Rows are points. The window is the flat piece filled in between its corners: a triangle in 3 columns, a solid with four corners in 4, and so on. A path goes straight from each point to the next, and from the last back to the first. After which points does the path pass through the window?
In the rows, zero is written as 128.

Window (4 x 4)
[[181, 51, 200, 95],
[107, 133, 86, 156],
[203, 116, 119, 106],
[144, 247, 111, 75]]
Path:
(1): [171, 218, 119, 178]
(2): [181, 118, 131, 151]
(3): [112, 100, 127, 89]
(4): [126, 173, 58, 115]
(5): [121, 156, 107, 184]
(6): [191, 146, 140, 128]
(7): [187, 87, 98, 82]
(8): [114, 153, 102, 82]
Through the window after points: 2, 6, 8

Window (6 x 6)
[[153, 110, 94, 7, 121, 170],
[159, 62, 152, 77, 48, 156],
[140, 161, 160, 57, 69, 167],
[90, 131, 139, 198, 108, 105],
[186, 106, 123, 144, 186, 115],
[138, 103, 135, 178, 214, 161]]
Path:
(1): [137, 105, 147, 58, 90, 129]
(2): [187, 127, 81, 67, 52, 199]
(3): [126, 132, 107, 126, 58, 160]
(4): [118, 91, 164, 108, 103, 135]
(5): [144, 119, 156, 72, 109, 125]
(6): [169, 119, 124, 105, 105, 154]
(7): [198, 138, 79, 180, 189, 198]
(8): [102, 111, 148, 99, 183, 127]
Through the window after points: none

Window (8 x 8)
[[134, 107, 145, 125, 150, 145, 102, 144],
[133, 125, 149, 109, 96, 115, 132, 129],
[156, 96, 168, 115, 148, 164, 158, 135],
[128, 101, 114, 142, 107, 128, 148, 153],
[125, 116, 102, 98, 119, 159, 142, 158],
[154, 125, 94, 132, 109, 159, 133, 132],
[139, 167, 127, 128, 249, 85, 104, 142],
[88, 168, 145, 161, 140, 128, 130, 112]]
Path:
(1): [132, 153, 162, 120, 144, 134, 110, 170]
(2): [125, 109, 111, 129, 135, 134, 157, 81]
(3): [118, 97, 109, 89, 154, 117, 127, 120]
(4): [144, 160, 124, 140, 141, 166, 134, 182]
(5): [138, 171, 139, 132, 202, 106, 110, 155]
(6): [130, 138, 122, 127, 221, 99, 115, 122]
(7): [114, 131, 124, 133, 187, 129, 121, 113]
(8): [136, 155, 130, 140, 173, 122, 122, 147]
Through the window after points: 3, 5

Window (9 x 9)
[[120, 121, 119, 113, 200, 158, 29, 44, 137],
[161, 72, 192, 105, 115, 87, 156, 206, 148],
[124, 153, 147, 150, 140, 112, 207, 200, 215],
[121, 143, 122, 165, 191, 110, 164, 187, 94],
[161, 132, 125, 185, 188, 199, 68, 103, 123],
[132, 125, 97, 160, 91, 171, 184, 104, 78],
[93, 153, 111, 174, 7, 145, 116, 134, 104],
[170, 199, 166, 128, 108, 99, 200, 195, 128],
[124, 152, 127, 89, 226, 211, 70, 145, 137]]
Path:
(1): [103, 164, 181, 165, 134, 126, 157, 153, 137]
(2): [118, 127, 144, 148, 125, 171, 160, 119, 88]
(3): [145, 137, 85, 149, 121, 155, 155, 133, 117]
(4): [168, 128, 96, 121, 144, 134, 110, 158, 114]
(5): [91, 163, 180, 146, 168, 153, 104, 137, 152]
(6): [114, 147, 220, 193, 138, 179, 165, 143, 99]
(7): [167, 152, 58, 119, 134, 135, 134, 177, 135]
(8): [179, 129, 92, 137, 131, 110, 135, 206, 132]
(9): [68, 147, 209, 121, 183, 220, 137, 132, 115]
(10): [90, 128, 157, 141, 99, 182, 221, 133, 103]
(11): [190, 140, 46, 174, 119, 114, 81, 118, 118]
(12): [190, 107, 64, 108, 77, 134, 187, 182, 139]
Through the window after points: 2, 10, 12

Window (11 x 11)
[[159, 156, 143, 226, 43, 75, 96, 148, 7, 155, 177],
[90, 124, 146, 128, 72, 119, 103, 89, 141, 201, 136],
[198, 162, 94, 145, 87, 175, 48, 101, 105, 202, 77],
[83, 81, 158, 120, 132, 157, 191, 192, 81, 158, 136],
[175, 188, 115, 162, 148, 121, 128, 109, 113, 99, 104],
[130, 181, 31, 127, 206, 99, 41, 174, 81, 113, 135],
[145, 136, 163, 53, 76, 161, 133, 91, 148, 60, 93],
[159, 68, 79, 204, 80, 138, 160, 130, 121, 96, 154],
[185, 69, 101, 49, 142, 160, 183, 76, 161, 114, 126],
[115, 98, 170, 123, 179, 149, 118, 120, 84, 65, 139],
[182, 29, 133, 130, 145, 76, 137, 162, 216, 69, 160]]
Path:
(1): [176, 115, 104, 103, 95, 167, 103, 141, 135, 162, 199]
(2): [187, 150, 165, 186, 127, 191, 80, 124, 153, 127, 183]
(3): [124, 91, 91, 112, 105, 110, 146, 132, 82, 142, 81]
(4): [132, 109, 95, 176, 126, 84, 124, 118, 91, 173, 39]
(5): [185, 144, 127, 116, 124, 177, 116, 126, 137, 84, 234]
(6): [144, 108, 149, 122, 88, 177, 145, 122, 150, 149, 172]
(7): [116, 109, 112, 129, 126, 98, 124, 113, 104, 136, 100]
(8): [115, 100, 120, 149, 101, 104, 162, 97, 126, 134, 78]
Through the window after points: 2, 6

Window (12 x 12)
[[97, 112, 133, 92, 114, 105, 163, 71, 164, 99, 107, 79],
[148, 118, 147, 7, 187, 111, 155, 154, 124, 96, 117, 90],
[131, 107, 123, 56, 126, 81, 103, 167, 149, 100, 95, 79],
[160, 120, 122, 95, 169, 65, 174, 133, 153, 79, 81, 64],
[106, 103, 139, 167, 143, 119, 145, 103, 148, 178, 117, 82],
[180, 125, 82, 142, 116, 176, 100, 102, 86, 131, 132, 164],
[181, 134, 105, 126, 109, 136, 115, 156, 68, 88, 218, 160],
[126, 162, 118, 143, 148, 151, 79, 134, 47, 84, 152, 172],
[154, 154, 49, 128, 170, 161, 71, 130, 101, 99, 202, 146],
[149, 78, 180, 112, 152, 117, 129, 111, 183, 83, 106, 81],
[151, 146, 171, 145, 121, 83, 126, 62, 186, 157, 118, 122],
[142, 163, 159, 139, 112, 142, 154, 113, 195, 130, 102, 63]]
Path:
(1): [133, 121, 116, 129, 122, 126, 148, 140, 158, 97, 122, 131]
(2): [168, 140, 140, 107, 150, 98, 126, 109, 117, 120, 137, 73]
(3): [127, 149, 137, 95, 130, 123, 92, 71, 100, 106, 119, 37]
(4): [141, 108, 118, 97, 146, 112, 143, 157, 158, 101, 129, 138]
(5): [133, 108, 140, 69, 162, 105, 162, 148, 150, 120, 110, 119]
(6): [143, 140, 130, 105, 142, 137, 99, 93, 104, 108, 143, 48]
(7): [154, 136, 144, 67, 125, 103, 89, 99, 87, 99, 149, 54]
(8): [141, 117, 137, 98, 175, 122, 175, 138, 178, 134, 100, 150]
(9): [122, 128, 118, 87, 140, 128, 155, 119, 163, 101, 99, 125]
(10): [134, 122, 140, 99, 135, 107, 132, 99, 131, 107, 139, 75]
(11): [160, 127, 169, 109, 188, 114, 100, 73, 127, 143, 129, 27]
(12): [110, 110, 111, 131, 111, 116, 169, 151, 154, 108, 109, 147]
Through the window after points: 1, 3, 5, 7, 9, 11

Window (14 x 14)
[[117, 148, 111, 152, 131, 134, 153, 201, 114, 119, 119, 101, 94, 152],
[146, 95, 125, 160, 126, 125, 94, 182, 133, 100, 107, 112, 93, 143],
[149, 154, 110, 119, 141, 136, 115, 64, 89, 186, 109, 118, 104, 127],
[207, 127, 159, 118, 85, 129, 179, 103, 132, 135, 112, 115, 132, 45],
[88, 120, 113, 123, 61, 135, 114, 117, 134, 230, 139, 90, 182, 132],
[150, 99, 107, 60, 105, 145, 160, 179, 139, 69, 112, 134, 125, 152],
[142, 135, 171, 160, 121, 179, 143, 135, 176, 157, 111, 145, 112, 147],
[112, 130, 145, 123, 145, 120, 181, 35, 117, 107, 188, 170, 125, 149],
[126, 125, 137, 137, 132, 177, 119, 137, 146, 105, 108, 67, 100, 140],
[133, 123, 91, 163, 135, 134, 135, 161, 180, 126, 81, 94, 118, 147],
[236, 84, 120, 96, 245, 80, 147, 156, 176, 133, 249, 92, 91, 84],
[119, 180, 163, 99, 119, 130, 64, 126, 201, 139, 85, 98, 125, 109],
[122, 115, 168, 99, 121, 132, 151, 140, 121, 110, 65, 114, 157, 142],
[150, 150, 121, 150, 151, 166, 102, 168, 142, 93, 108, 115, 147, 134]]
Path:
(1): [73, 108, 81, 127, 121, 161, 161, 145, 143, 99, 96, 160, 119, 80]
(2): [86, 89, 127, 104, 132, 160, 133, 147, 146, 132, 126, 93, 90, 46]
(3): [181, 143, 139, 132, 129, 136, 125, 124, 149, 118, 112, 108, 133, 165]
(4): [168, 149, 127, 130, 96, 88, 143, 99, 170, 122, 125, 82, 118, 175]
(5): [113, 110, 150, 104, 154, 170, 134, 132, 118, 161, 125, 152, 121, 59]
(6): [97, 115, 147, 106, 174, 139, 133, 116, 124, 162, 154, 137, 106, 103]
(7): [162, 129, 130, 120, 123, 122, 144, 114, 140, 122, 128, 110, 136, 140]
(8): [201, 146, 170, 119, 128, 109, 122, 133, 140, 149, 132, 93, 135, 156]
Through the window after points: 6

Window (14 x 14)
[[107, 143, 158, 51, 144, 129, 92, 151, 159, 86, 106, 123, 136, 167],
[155, 151, 92, 89, 82, 114, 157, 121, 101, 154, 139, 96, 90, 120],
[128, 170, 89, 81, 125, 125, 159, 92, 141, 54, 102, 154, 164, 142],
[138, 54, 105, 87, 88, 154, 147, 138, 104, 103, 108, 115, 142, 153],
[84, 130, 188, 150, 75, 119, 116, 150, 120, 102, 145, 205, 153, 163],
[156, 134, 123, 110, 123, 217, 165, 98, 188, 45, 68, 207, 79, 153],
[86, 136, 117, 77, 37, 168, 155, 175, 98, 136, 106, 103, 158, 182],
[73, 133, 67, 166, 180, 180, 70, 35, 154, 165, 32, 114, 101, 159],
[127, 149, 104, 158, 122, 101, 131, 134, 77, 154, 139, 74, 127, 220],
[88, 175, 173, 143, 97, 161, 101, 150, 180, 82, 212, 133, 209, 150],
[101, 191, 171, 163, 192, 125, 121, 69, 29, 156, 124, 7, 113, 118],
[142, 145, 190, 125, 167, 107, 174, 99, 69, 220, 95, 33, 149, 142],
[203, 179, 176, 130, 133, 142, 102, 161, 90, 94, 113, 179, 167, 126],
[77, 119, 76, 155, 143, 175, 207, 167, 85, 174, 136, 136, 102, 127]]
Path:
(1): [111, 148, 119, 169, 114, 90, 147, 126, 103, 51, 107, 85, 124, 100]
(2): [120, 174, 117, 153, 98, 169, 128, 173, 153, 108, 86, 86, 161, 112]
(3): [127, 128, 139, 88, 160, 129, 144, 76, 71, 136, 158, 118, 104, 173]
(4): [173, 87, 101, 110, 115, 164, 141, 74, 97, 165, 166, 178, 158, 192]
(5): [96, 186, 134, 113, 141, 118, 143, 128, 130, 85, 71, 86, 134, 129]
(6): [87, 199, 166, 203, 83, 86, 133, 177, 122, 47, 126, 88, 166, 136]
(7): [165, 90, 123, 18, 126, 196, 151, 114, 90, 180, 138, 188, 127, 165]
(8): [147, 168, 174, 66, 140, 183, 134, 134, 90, 181, 154, 143, 158, 189]
Through the window after points: 4

Window (14 x 14)
[[86, 182, 102, 123, 153, 87, 143, 124, 165, 127, 117, 137, 148, 131],
[123, 154, 126, 142, 96, 183, 93, 99, 84, 118, 107, 137, 210, 154],
[130, 74, 160, 146, 137, 144, 97, 153, 113, 52, 101, 100, 85, 142],
[125, 122, 66, 93, 156, 87, 155, 133, 154, 142, 134, 155, 142, 96],
[132, 128, 93, 181, 7, 104, 134, 71, 137, 174, 115, 166, 198, 157],
[149, 194, 120, 140, 90, 145, 87, 149, 76, 126, 82, 108, 192, 105],
[156, 119, 147, 135, 187, 99, 143, 140, 131, 128, 113, 155, 106, 136],
[95, 126, 120, 123, 170, 63, 141, 147, 108, 132, 133, 118, 175, 123],
[143, 88, 176, 114, 125, 156, 115, 118, 119, 115, 70, 80, 127, 157],
[130, 77, 105, 170, 152, 143, 108, 133, 141, 113, 39, 117, 137, 197],
[124, 148, 80, 169, 71, 119, 102, 60, 92, 192, 121, 140, 145, 119],
[108, 64, 152, 170, 140, 163, 110, 154, 159, 161, 77, 132, 126, 156],
[153, 137, 84, 152, 156, 114, 157, 132, 156, 171, 165, 108, 128, 133],
[126, 130, 117, 93, 164, 79, 95, 157, 148, 133, 139, 133, 134, 156]]
Path:
(1): [146, 129, 141, 149, 136, 112, 88, 106, 129, 122, 111, 116, 154, 129]
(2): [92, 140, 115, 133, 103, 175, 164, 168, 88, 137, 90, 152, 155, 183]
(3): [113, 106, 136, 146, 135, 133, 126, 147, 117, 112, 99, 124, 105, 146]
(4): [172, 77, 150, 137, 142, 134, 72, 116, 158, 111, 101, 106, 173, 144]
(5): [131, 126, 137, 125, 132, 117, 110, 111, 155, 129, 116, 125, 169, 115]
(6): [124, 122, 105, 160, 135, 145, 126, 180, 94, 126, 65, 120, 125, 183]
(7): [110, 144, 118, 126, 99, 130, 137, 139, 99, 147, 103, 118, 143, 149]
(8): [142, 120, 110, 164, 155, 127, 79, 71, 159, 115, 107, 145, 179, 133]
Through the window after points: 3, 7
